Each row of a before or after table is a point. One or more steps were done to the points. Then noise was added and the rows were shuffled. The steps act on columns, c1 being the first. Name the steps. A step turns or swaps two columns, mirrors them in a line or flattens them onto one, adds a multiple of one to another, or multiplies or shifts one. Angles are multiples of 10 degrees, from the lower column toward the higher: turns from -170 to 170, lines from 10 to 170 but not 90. Use the fewest steps. Two steps may share a column if one is a turn and the other turns, adds or multiplies; they go together, in the order done. Otherwise the lowest column goes first.
In the rows, 128 means zero.

Before (11 x 2)
[[131 112]
 [158 114]
 [128  83]
 [135 121]
 [104  78]
 [129 116]
 [126 130]
 [132 142]
 [157 130]
 [134 146]
 [ 89 135]]
After (11 x 2)
[[103  42]
 [124 125]
 [157 173]
 [127  84]
 [134 131]
 [134 156]
 [131 148]
 [131 116]
 [157 159]
 [130 119]
 [ 90  76]]
Steps: add 1.5 times c1 to c2

Before (9 x 4)
[[128 123 143 169]
 [129 155 129 125]
 [105 142 129  75]
 [111 102  88 129]
 [157 100 169 162]
 [109 114 161 161]
 [178  86  81 122]
 [106 159 133 109]
 [147 102  95  95]]
After (9 x 4)
[[130 183 158 168]
 [127  97 134 119]
 [135 138  78  89]
 [127 113 132  82]
 [129 131  92 111]
 [123 169 152 173]
 [130 159 149 128]
 [130 101 142 136]
 [127 126 108 143]]
Steps: multiply c1 by 0; turn c2 and c3 by 160 degrees; add 1.5 times c3 to c4

Before (10 x 8)
[[ 87 124 140 131 100  89 158 105]
 [149 142 125  94 138 129 107 155]
 [138 133 124 149 159 137 124 148]
 [132  71 141 153 161 107 123 158]
 [ 88 133 154 109 155 100  84 119]
 [103 135  89 166 107  85 111 149]
 [125  76 155 147 109 109  87 114]
 [115 115  98 112 160 132 148 116]
 [114  94  94 154  98 165 133 129]
 [145  89  90 178 104 112 130 121]]
After (10 x 8)
[[173  95 182 174 109 111 119 146]
 [130 135  80 117 138 100 127 138]
 [ 59  96 187 151 115 168 122 139]
 [164  66  84 156 124 107 123 121]
 [146 129 119  95 119 128 134  96]
 [169 130 178 173 109  82 123 107]
 [151 134 154 124 154  89 128 151]
 [123 126  98 147 109 135 124 108]
 [154  84 129 150 162 109 126 159]
 [107 122 109 104  88 128 133 143]]
Steps: add -1.5 times c6 to c1; mirror c2 and c8 in the line at 170 degrees; turn c3 and c5 by 120 degrees; multiply c3 by 1.3; flatten c4 and c7 onto the line at 170 degrees

Before (14 x 12)
[[153 121  73 110 137 116 172 138 130  75  89 109]
 [128 101 108 120  88 102 168 141 163  90 133 119]
 [152 124 107 155 136 147 124 125 127 120 167 142]
 [142 121 111 104 126 163 162  94 155  51  86 113]
 [113 127 121 149 157 105 130 126 107  79 172 161]
 [154 154 164 156 114 122 107 145  96 126 103 164]
 [130 118 101 177  93 132  90 159  84 104 141 160]
 [109 150 128 123 118 143  95 172 105 128 129 172]
 [116 141 153 151  99 154 151 167  79 130 140 130]
 [147 100 103 107 132 112 110 139 131  84 113  83]
 [117 128  78 108  90  94 153 104 134  68 145  80]
 [154 127 122 124 105 139 122 123  78 139 143 174]
 [119 158 113 166 124 124  96 145 107 153 106 149]
 [ 95 105 137 155 139 121 109 129  91 145 101 161]]
After (14 x 12)
[[144 157 102 138 130  94 150 119 126 125  84 132]
 [192  84 147 133 138 155  96 169 178  65 123 157]
 [163  97 117 146 157  91 136 122  83  90 141 118]
 [181 120 117 170  82  99 153  82  90 103 102 143]
 [203 108  86 114 108  90 144 104 126 143  87 135]
 [160 111 144 116 108  92 156  86 112 142 111 156]
 [166 117 105 114 109 134  95  83  90 137  99 153]
 [202 126 120 163 133 119 136 121  97 120 152 151]
 [168 123 115 159 113 107 158  99 131 167  98 131]
 [180 125 149 134 105 128  76 119 147  81 159 100]
 [197 121 164 132 126 163 146 123 142  78 121  97]
 [203  99 179 156 154 142  91 124 159  83 104 113]
 [203 138 134 131 104  88 128 135  84 135  99 153]
 [169  90 167 160  99 161  92 159 119  82 144  79]]
Steps: shift c1 by 50; mirror c2 and c10 in the line at 70 degrees; turn c4 and c8 by -160 degrees; turn c3 and c4 by -130 degrees; mirror c5 and c7 in the line at 10 degrees; turn c6 and c12 by 70 degrees; turn c9 and c11 by 50 degrees

Before (10 x 18)
[[164 150 107 125 163 124  80  90 115 142 198  93 100 103 155 124 136 180]
 [150 139 122 166 162 151 167 125 155 141 163 118 187 108  98 126  66 131]
 [143  95 138 114 129 134 109 101 159 119  92 149  87 130 121 119 111 114]
 [100 151 101 120  98 151 157 100 146 130 153  84  76 125 121  99  88 170]
 [139 132 158 147 102 126 110 126 114 113  91 118 118 173 140 137 132 134]
 [139  95 171 136 153 154 128 133 134 134 170 125 142 138 154 114 136 134]
 [ 88 124 160 128  70 103 108  86 120 150 145 127 140 150 123 137  93 214]
 [159 136 158  88 107  99 149 120 161 138 116 130 122 122 106 104 153 116]
 [163 132 136 101 132 141 144 139 137 126 116 122 129 126 115 155 165 129]
 [117 123 164 119 156 145 126 127 122  92 147 111 176 130 153 144 125 154]]
After (10 x 18)
[[152 133 157  99 133 144 148 139 154 122 146 120 135 126  66 155 156 127]
 [170 152 137 124 166 125  79  89 124 139 143 207  84 104 104 125 139 179]
 [131 137 174  88 108  99 147 121 172 139 133 115 151 126  61 109 132 114]
 [ 95 124 147 121 157 142 125 128 127  94 145 151 213 126 105 142 130 152]
 [131  95 144 117 128 138 111 100 150 120 113  87  99 133  73 123  99 110]
 [115 134 158 145 104 125 112 127 119 111 170  99 150 177  86 136 138 131]
 [125 148  87 118  95 148 156  98 122 131 194 169  51 121  67  98  83 170]
 [148 140 139 167 163 151 169 122 116 140 121 165 178 106  50 128  62 130]
 [109  93 168 132 154 154 127 134 138 136 105 172 187 139 103 113 133 135]
 [ 78 125 127 125  67 104 106  90 102 153 118 144 170 150  78 138 103 212]]
Steps: add 1 times c3 to c13; turn c1 and c3 by 40 degrees; turn c9 and c17 by -30 degrees; turn c11 and c12 by 110 degrees; multiply c11 by 2; shift c15 by -50

Before (14 x 32)
[[156 143 109 115 128 121 121 114 123 142 132 114  94 134 160 103 112 135
  141 139 154 155 138 139 115 133 106 121 102 146 117 134]
 [121 117 123  87 121 114 116 123 117 147 119 133 155 107 131 136 129 127
  149 131 144 129 136 125 145 147 123 105 145 143 138 109]
 [ 99 130 145 101 142 101 117 110 126 138 115 130 124 119 127 149 123 121
  151 121 120 123 132 117 129 120  95  96 153 138 108 105]
 [ 79 129 116  90 133 101 120 122 131 140 116 132 143 117 117 144 126 132
  142 133 134 131 155 145 127 149 121  90 144 106 126 120]
 [134 144 147 148 128 157 137 104 125 107 149 138 146 130 154 144 121 129
  110 134 115 110 145 105 129 148 160 146 140 116 130 143]
 [134 154 152 146 144 158 129 106 109 113 139 132 124 139 133 136 121 155
  124 113 130 128 161 136 152 125 158 147 138 129 125 123]
 [115 129 128 128 130 100 111 131 120 137 109 157 121 102 123 144 120 143
  155 130 152 131 136 116 152 149 103  88 116 131 113 124]
 [178 137 105 105 144 104 109 142 107 128 104 112 103  95 155 109 129 138
  129 152 144 129 131 127 107 116 116 147  92 142 125 146]
 [111 123 142 141 151 146 170 125 118 120 130 138 128 129 146 159 137 115
  102 115 119 110 129 125 147 145 163 134 145 134 115 123]
 [107 131 138  91 121  97 152 135 129 140 155 140 134 102 124 134 122 143
  135 133 141 130 144 125 143 126 114 106 145 123 124 132]
 [ 98 135 146 121 106 112 120 128 114 163 108 123 129 110 140 151 121 136
  137 121 121 135 162 139 146 145 110 105 140 132 138 134]
 [122 118 117 128 134 113 145 127 125 136 116 129 139 110 121 119 144 104
  147 134 128 130 141 128 118 128 105 128 148 119 142 111]
 [109 134 174 142 139 164 138 117 127 117 147 143 135 150 134 131 136 142
   96 118 129  95 123 127 138 136 141 155 126 128 132 125]
 [144 139 152 134 126 121 154 102 136 113 136 131 145 154 117 165 111 137
  119 121 145 109 136 121 122 139 153 146 132 115 150 108]]
After (14 x 32)
[[105 126 141 146 124  91 151 140 129 132 157 146 121 103 120 140 126 166
  145 133 143 127 122 126 140 122 119  58 144 125 126 134]
 [175 139 102 139 143 105 107 141 105 137 107 110 164  94 135 110 115 152
  113 151 148 132 119 128 106 129 128 188  94 141 123 146]
 [114 131 125 119 131 103 106 133 122 119 110 159 128 102 134 143 145 141
  155 132 151 133 105 116 151 119 117   8 118 130 115 123]
 [100 130 144 155 140 100 116 114 127 132 114 136 130 122 134 147 120 140
  163 125 122 124 100 115 127 119 120  35 151 137 106 106]
 [ 95 135 145 131 105 110 118 131 115 161 110 146 138 111 118 151 143 138
  146 123 125 135 121 139 148 121 104  58 143 133 141 137]
 [109 133 173 108 139 165 140 112 126 111 148 137 127 149 119 132 135 127
  127 116 130  89 141 123 137 133 136 210 128 129 129 124]
 [142 138 149 115 130 124 151 101 135 109 139 122 114 155 117 161 135 133
  135 119 150 110 155 117 120 111 130 182 131 118 151 106]
 [134 144 149 113 128 158 134 105 123 103 152 124 140 130 100 145 151 117
  122 138 116 114 162 103 132 122 123 182 137 112 132 142]
 [136 155 151  94 146 156 127 103 110 113 138 124 135 139 131 136 125 135
  139 110 133 125 167 137 152 122 111 191 141 130 127 124]
 [ 81 128 114 155 137 102 118 121 129 137 114 138 108 117 120 144 150 156
  130 138 134 132 127 146 124 130 109  12 144 104 129 120]
 [110 125 141 127 152 151 173 127 116 115 129 133 140 127 122 162 146 111
  113 114 120 112 163 126 150 138 135 142 146 138 112 121]
 [157 143 109 130 130 117 121 109 125 147 135 118 174 134 139 105 131 142
  133 142 153 156 110 144 119 112 119 102 101 145 119 130]
 [120 121 121 165 122 115 119 122 117 142 120 146 116 108 104 138 145 156
  140 134 144 128 127 120 143 126 122  59 147 141 137 107]
 [121 118 115 144 134 111 144 130 126 136 117 133 118 114 126 120 130 107
  142 132 130 132 111 129 116 146 114 129 146 119 145 115]]
Steps: add 0.7 times c3 to c19; mirror c4 and c18 in the line at 110 degrees; turn c10 and c12 by 30 degrees; turn c13 and c15 by -120 degrees; swap c17 and c26; turn c23 and c27 by -70 degrees; multiply c27 by 0.7; multiply c28 by 3

Before (14 x 64)
[[143 133 106 122 136 111 121 137 158 127 145 137 148 131 126 123 126 122
  127 127 116 133 110 130 112 116 130 133 117 158 100 109 135 107 162 136
  131 166 134 120 135 131 140 117 136 103 108 144  95 109 127 124 149 130
  133 124 128 142 134 120 128 139 154 131]
 [105 137 116 102 133 125 117 120 113 136 114 131 105  97 112 155 125 131
  113 136 119 144 152 119 139 133 141  93 131 117 129 138 130 115 141 117
  114 127 126 124 115 128 138 140 144 113 106 114 134 103 118 114 142 107
  144 128 140 151 105 128 138 115 145 139]
 [118 140 157 128 107 143 127 124 120 128 132 140 133 115 120 131 129 121
  100 120 142 111 126 157 128 109 106 148 133 108 161 155 139 147 120 125
  130 139 129 111 123 110 125 146 157 114 151 115 117 164 151 152 107 127
  117 152 111 143 139 127 123 132 116 118]
 [151 161 118 119 129 131 137 130 147 117 131 130 143 139 132 135 133 121
  141 119 114 130 103 119 110 142 132 133 133 151  87 138 136 121 162 122
  116 150 126 140 134 131 129 122 135 125 103 121 118 115 133 137 148 133
  128 133 125 123 128 120 128 128 141 126]
 [120 144 139 131 133 124 123 121 106 130 119 126 126  98 114 150 121 131
   97 143 117 137 143 115 143 145 134 128 154 111 130 134 150 128 123 119
  124 121 126 132  83 137 113 128 118 124 137 130 133 121 111 128 141 116
  138 119 144 154 111 130 131 116 149 167]
 [110 144 137 125 134 142 100 128 147 110 138 131 144 125 108 132 110 115
  111 127 146 109 129 148 113 107  92 148 118 114 157 144 138 148 111 116
  140 159 134 126 124 124 110 136 162 110 121 125 137 155 147 157 124 120
  116 156 134 145 130 115 111 131 126 112]
 [154 145 106 127 136 133 123 136 135 114 125 142 147 131 114 127 125 129
  124 123 137 148 101 129  90 106 117 125 112 148  95 121 141 110 159 137
  131 133 121 130 136 118 132 115 154 129  95 127 117 127 117 139 144 133
  130 136 118 135 131 130  96 126 134 127]
 [117 145 142 112 118 142 132 131 108 136 114 127 126  84 131 144 128 138
  131 143 129 132 142 121 148 131 144 125 153 118 129 133 131 123 123 135
  131 132 113 138  86 140 112 147 127 110 105 123 122 135 129 111 129 127
  126 111 129 150 105 136 120 118 137 136]
 [130 131 147 123 122 139 100 120 137 109 154 124 126 136 124 135 131 121
  105 118 142 122 114 161 124 117  95 157 140 121 148 154 133 150 114 143
  124 143 122 119 121 113  93 125 139 133 123 128 139 131 148 149 134 144
  122 148 128 158 136 150 100 125 113 129]
 [136 131 151 123 120 153 128 117 126 114 133 156 138 105 113 134 124 111
  125 128 150 125 120 158 106 114  86 145 131 108 161 156 142 138 117 121
  127 148 138 107 133 129 105 131 142 122 123 108 133 146 144 143 127 115
  135 131 129 146 133 139 112 132 128 115]
 [146 141 129 124 152 120 125 142 134 131 115 130 132 139 132 127 131 120
  137 115 100 133 114 124 101 111 113 142 121 163  95 103 126 111 166 129
  120 148 128 127 133 133 133 112 127  99 102 129 116 118 123 119 150 138
  135 147 115 116 119 118 119 124 146 133]
 [119 127 121 126 139 131 126 120 122 136 122 136 112 101 127 152 130 128
  112 125 114 116 139 123 153 122 143 115 139 121 112 123 133 138 132 131
  139 123 138 135 108 135 116 154 110 121 108 130 139 122 117 142 132 137
  142 105 151 146 113 122 134 131 148 157]
 [101 136 137 132 126 123 120 120 109 116 122 133 123  91 111 139 142 129
  114 123 140 136 144 115 165 138 139 127 160 127 134 125 141 136 133 127
  119 116 137 133  98 148 133 145 130 114 121 116 140 124 126 121 151 122
  135 119 141 143 109 125 138 137 127 137]
 [134 124 120 130 130 121 137 122 165 104 134 146 138 136 108 126 119 136
  126 129  97 123 111 132 125 134 129 114 113 146  97 115 118 111 148 127
  136 140 115 122 130 134 126 102 131 102  90 134 116 112 122 121 125 153
  132 141 117 118 118 111 113 126 134 132]]
After (14 x 64)
[[134 123  96 133 127 121 136 122 145 106 133 146 137 138 107 125 117 137
  126 128  96 125 105 131 124 134 133 115 112 146  98 114 119 131 147 128
  134 141 116 132 130 133 141 100 130 103  91 125 116 113 124 122 127 153
  132 147 116 119 116 111 113 127 135 130]
 [145 136  91 137 134 111 122 136 130 125 146 140 147 131 128 121 127 121
  127 127 119 131 101 129 113 115 145 133 116 157  99 110 135 131 160 118
  130 167 134 124 134 130 130 118 136 104 108 124  95 108 128 124 150 130
  133  90 127 143 134 119 127 140 155 130]
 [120 126 130 121 127 130 128 119 119 136 123 138 111 100 126 154 130 128
  110 125 115 115 141 123 152 123 127 116 137 121 113 122 132 124 133 117
  139 124 138 127 108 135 102 154 113 121 108 115 137 121 117 140 133 139
  141 139 151 146 113 122 134 131 149 156]
 [108 144 116 132 114 142 100 128 146 109 138 130 142 126 109 132 108 115
  111 126 147 108 144 148 112 106 131 149 118 114 159 144 139 138 109 128
  141 158 134 127 124 125 147 136 161 110 121 166 137 153 148 157 126 122
  115 206 134 147 128 115 108 130 127 111]
 [106 138 132 139 116 127 116 120 109 135 115 132 105  97 112 156 124 131
  112 139 118 145 130 119 141 132 112  94 131 118 130 137 129 101 141 128
  112 128 127 102 113 127 130 140 142 113 105 117 135 103 119 113 143 106
  144 102 139 150 106 127 140 114 145 139]
 [137 129 144 150 123 153 128 118 145 113 132 155 138 106 112 133 122 110
  125 130 148 126 133 156 105 114 115 146 131 108 159 154 142 141 117 136
  128 149 139 127 133 129 122 131 143 122 122 173 132 146 146 143 127 114
  134 197 129 147 135 139 111 132 129 116]
 [100 136 149 122 129 123 119 118 124 116 121 132 122  91 113 140 142 130
  115 124 138 136 144 115 167 138 114 127 161 128 134 125 139 119 133 129
  119 116 136 132  99 146 122 144 131 115 120 121 140 123 126 121 150 120
  135 104 140 142 108 126 137 137 128 137]
 [119 141 153 145 132 143 127 125 144 130 133 140 132 115 120 131 129 121
  100 118 143 110 143 158 126 108 120 146 133 109 160 153 138 141 121 148
  128 140 131 130 123 109 150 147 155 115 150 151 116 164 150 153 107 126
  117 161 112 141 140 128 123 134 116 118]
 [145 140 125 130 119 119 124 141 132 132 114 128 131 139 132 126 131 120
  136 115  99 133 107 122 101 112 130 143 122 163  96 104 125 132 165 105
  118 149 128 126 132 133 149 111 128 100 102 139 116 117 124 118 150 140
  135 133 113 115 120 119 121 124 145 132]
 [150 163 107 118 121 130 136 130 134 118 131 130 143 139 130 137 133 120
  141 119 114 129 110 117 110 141 121 134 133 150  86 137 137 146 161 130
  116 149 126 117 133 130 134 122 134 124 101 125 116 116 132 138 147 133
  127 129 124 124 128 120 130 130 141 126]
 [119 144 152 126 119 124 122 119 121 132 120 125 125  96 113 150 123 131
   96 144 118 134 137 118 143 144 127 129 153 109 132 134 150 116 122 125
  124 120 124 130  85 138 115 126 117 123 136 121 134 121 110 128 140 115
  139 159 143 154 112 131 132 114 150 167]
 [154 145 109 125 134 133 123 137 113 116 125 142 145 132 114 127 126 130
  127 124 135 147  99 129  89 106 131 123 111 147  96 119 140 142 158 117
  130 134 121 127 136 117 139 115 154 130  96 137 118 128 119 140 143 133
  130 126 119 136 131 129  97 126 134 128]
 [117 146 153 121 138 142 132 132 125 136 116 126 126  84 131 145 128 137
  132 144 128 131 131 121 147 131 120 123 155 120 128 133 133 114 123 135
  132 130 114 110  85 141 107 148 126 109 104 115 122 134 130 111 129 126
  126 154 130 150 107 135 119 118 135 136]
 [130 131 133 138 141 139 101 121 146 110 155 123 126 135 124 135 130 122
  105 118 141 122 140 159 124 116 134 158 139 122 148 155 135 151 116 128
  124 142 122 125 120 112 135 126 140 132 124 161 137 132 150 147 134 146
  124 245 128 159 134 149 101 126 112 128]]
Steps: turn c3 and c9 by 50 degrees; turn c4 and c40 by 100 degrees; turn c5 and c36 by -110 degrees; turn c23 and c34 by -60 degrees; turn c27 and c48 by -100 degrees; turn c43 and c56 by -70 degrees; multiply c56 by 3

Before (12 x 64)
[[171 140 152 161 177 132 118 154 157  94 129 129 129 147 109 133 125 112
  124 120 123 144 107 119 117  97 122 109  93 136 130  86 152 111 147 195
  137 109 111 104 100 140 104 147 149 137 159 126 145 149 145  97 159 156
  131 100 127 145 121 146 121 161 129 140]
 [137 127 137  99 143 120  81 153 132 122 158 153 107 149 101 117 104 121
  158  97 151 144 108 145 119 111 106 149 114 139  94 130 140 168 125 155
   96 106 125 129 107 133 113 140 127 142  89 136 101 104 116 133 123 118
  157  83 127 106 140 136  98 129 125 135]
 [ 87 119  93 163 141 117 102 149 164 100 140 165  88 126 164 109 156 128
  154 167 106 140 119 153 103  94 185 106  87 136 146 112 138 135 154 108
  169 144 146  92 194 105  87 138 104 147 162 126 119 141  90 159 162 166
  137  85 132 145 157 132  85 105 147 160]
 [120 137 153 136 143 138 141 100 136 131  90 149 163  99 117 108 118 147
  108 165  97 144 121 144 111 147 109 132 136 129 103 113 151 132 195 119
   95 118 132 153 139 113  89 110 104 140 135  89  75 135 167 144  93 169
  136 165 190 139 140 162 162 106 119 108]
 [132 100 107 114 118 158 113 149 145  66  98 137 104 116 130 146 173 112
  175 123 110  77 129 145 106 150 153 128  99 182  99  96 161  87 116 141
  161 149 146 154 113  95 142 128  90 128 106 111 131 128 116 135 109 149
  116 101 151 152 111 138 121 137 108 166]
 [120 133 148 150 120 151 124 137 116 143 148 124 126 111 154 109 106 109
  183  95 171 132 107 158  98 122 149 109 145 115 121 146 141 124 150 133
  136 100  81 139  86  88  97 177 155  78 145 142 122 123 145 105 102 115
  137 128 192 151 162 117 123 191 193 111]
 [104 114  88 128  87 124 108 103 152 144 125 169 149 148 122 136 166 184
  112 118 182 173  91 128 123 101 117  80 142 105 123 105 155 129  89 110
  117  83  84 124 113 142 117 202 152 129  71 115 109 138 140 124 116 134
  139 136 150 101 108 125  72 147  75 156]
 [122  97 115 107  76 183 169 150 164 142 103 155 174 175 149  99 156  96
  115 107 159 117  86 132 130 142 109 116 125 146 137 104 147 135 131 102
  145 118 109 160 162 124 129 148 145 100 143 129 102 128 119 133 142 119
  124 114 201 129 101 124  95 147 113 132]
 [141 145 121  70 118 137 139  85 207 107 101  84 123 100 134  94 120  87
  141 118 138 156 123 100 134 125 131 112 145 135 153 118 100 133  75 158
  112 101 153  99 135  45 133 155 149 166 128 120 125 166 149 174 112 119
  130 146 112 111 159 103 120 112 115  92]
 [141 188  89 130 165 145 120 126 122  74 109 136 134 103 151 127 127 140
  142 111  93 124 104 130 135 151 130 121 151 103 131 140 144 129 140 134
  157  98 128 100  94 106 173  87 157 137  96 100 110 138 126  90 124 124
  141 169 149 107 128 111 146 149 193 102]
 [171 102 100 171 148 190 137  97 111  96  99 122  90  90  97 126 138 141
  110 125 118  99 128 162 104  79 120  69 139 128  89  69 138 145 203 131
  169  95 117 185 143 159 116 138 164 113 141 105 107 136 101 135 147 165
  130 108 153  94 110 107 106 160 155 173]
 [111 172  67 125 111 169 151 116 174 138 111 159 127 138 167 124 169 118
  117 143  94 101 146 177 133 106 106  54 155 128 149 103 174 158 145  39
   86 141 146 135 139 138 142 131 125 143 139 125  90 152  88 121 120 114
  125  81 153 127 100 103 130 126 107  98]]
After (12 x 64)
[[114 176  69 125 110 169 150 114 111 136 109 131 132 180 167 125 167 117
  108 144  95 102 147 178 134 109 108  55 155 129 149  79 174 155 148  40
   86 143 146 133 140 138 140 127 121 144 139 126  91 150  88 120 122 114
  124  80 154 128 100 105 131 127 106  99]
 [ 87 115  92 163 140 116 102 149  90 102 142 141 137 182 166 108 156 127
  104 166 105 141 115 154 105  94 186 106  87 136 147 111 136 136 154 108
  171 144 147  89 194 107  86  90 104 148 161 126 122 140  91 161 165 167
  137  84 132 144 158 129  86 105 148 160]
 [169 105 100 170 149 185 137  97 166  95  99 161 138  99  98 125 141 141
   79 123 119  98 134 164 105  79 118  69 138 128  87 118 137 147 205 128
  170  94 115 185 143 162 114  90 165 113 144 104 107 134 100 136 145 165
  130 108 153  93 107 107 107 160 156 173]
 [119 135 155 135 143 138 141  98 140 130  90 164 107 142 115 108 119 147
  120 165  97 146 115 145 110 146 109 131 137 126 104 108 148 130 198 118
   94 117 131 155 136 114  88 164 106 140 134  87  75 134 168 146  93 168
  135 162 190 140 139 161 161 106 119 109]
 [171 139 152 163 177 133 119 153 124  95 128 108 147 141 105 132 125 115
   91 119 120 144 113 119 117  97 121 109  91 135 130  91 151 112 149 197
  137 109 109 104 100 140 102 130 153 137 160 127 143 151 146  99 161 154
  127 101 126 147 118 144 119 163 129 140]
 [124  96 112 106  76 182 169 152 121 143 104  93 148 194 149  99 156  96
  111 105 161 116  91 132 132 141 110 118 124 143 139  88 146 134 130 103
  144 118 107 158 162 123 130 174 153 102 145 128 102 126 119 133 142 117
  125 115 202 129 101 122  95 146 113 130]
 [140 189  90 129 165 148 119 124 119  75 110 154  89 126 149 129 128 140
  134 113  93 124 108 129 134 152 132 121 150 102 130 142 143 129 142 132
  159  97 129  98  95 107 171 132 161 137  94 101 111 138 124  92 124 123
  141 169 150 109 127 110 148 148 195 102]
 [141 145 122  70 117 134 140  85  71 107 100 139 156  49 137  92 117  85
  113 119 138 156 128 101 132 126 132 111 143 133 154  74  98 133  74 160
  113  99 151  97 135  47 133 124 151 166 128 121 126 170 151 175 112 118
  128 147 111 111 159  98 122 112 114  93]
 [131 101 109 115 116 159 111 148  91  65  99 141 128 133 128 146 174 109
   83 122 109  78 121 146 106 150 153 129  99 181  99 139 161  88 117 141
  161 151 146 155 114  95 142 102  89 125 106 109 130 129 113 135 109 152
  116 102 153 149 111 136 122 132 110 165]
 [118 131 148 150 121 153 125 138  91 143 148 144 177 113 155 111 106 111
  125  94 167 133 113 156 100 121 148 109 146 117 122 174 141 124 152 133
  136 100  79 137  83  86 100 125 158  78 145 139 121 122 145 105 103 115
  139 128 193 151 163 117 123 192 194 113]
 [137 126 135  98 143 119  80 152 102 120 158 119 142 178 101 119 104 121
  121  97 153 143 108 146 120 109 106 150 116 139  97 144 139 169 124 156
   93 103 124 131 107 132 113 108 130 143  88 133 104 104 117 133 125 119
  159  83 125 104 142 136  98 127 127 134]
 [104 115  89 130  86 122 110 104 132 144 122 122 203 202 123 137 166 184
  112 119 182 177  98 127 122 101 120  79 144 105 123  95 154 127  89 107
  118  81  85 123 116 141 120 148 156 130  73 115 109 138 141 122 115 135
  139 136 147 101 107 124  72 147  78 157]]
Steps: turn c19 and c32 by -110 degrees; turn c9 and c32 by -130 degrees; turn c12 and c14 by 70 degrees; multiply c14 by 1.6; swap c13 and c44; turn c23 and c45 by -10 degrees
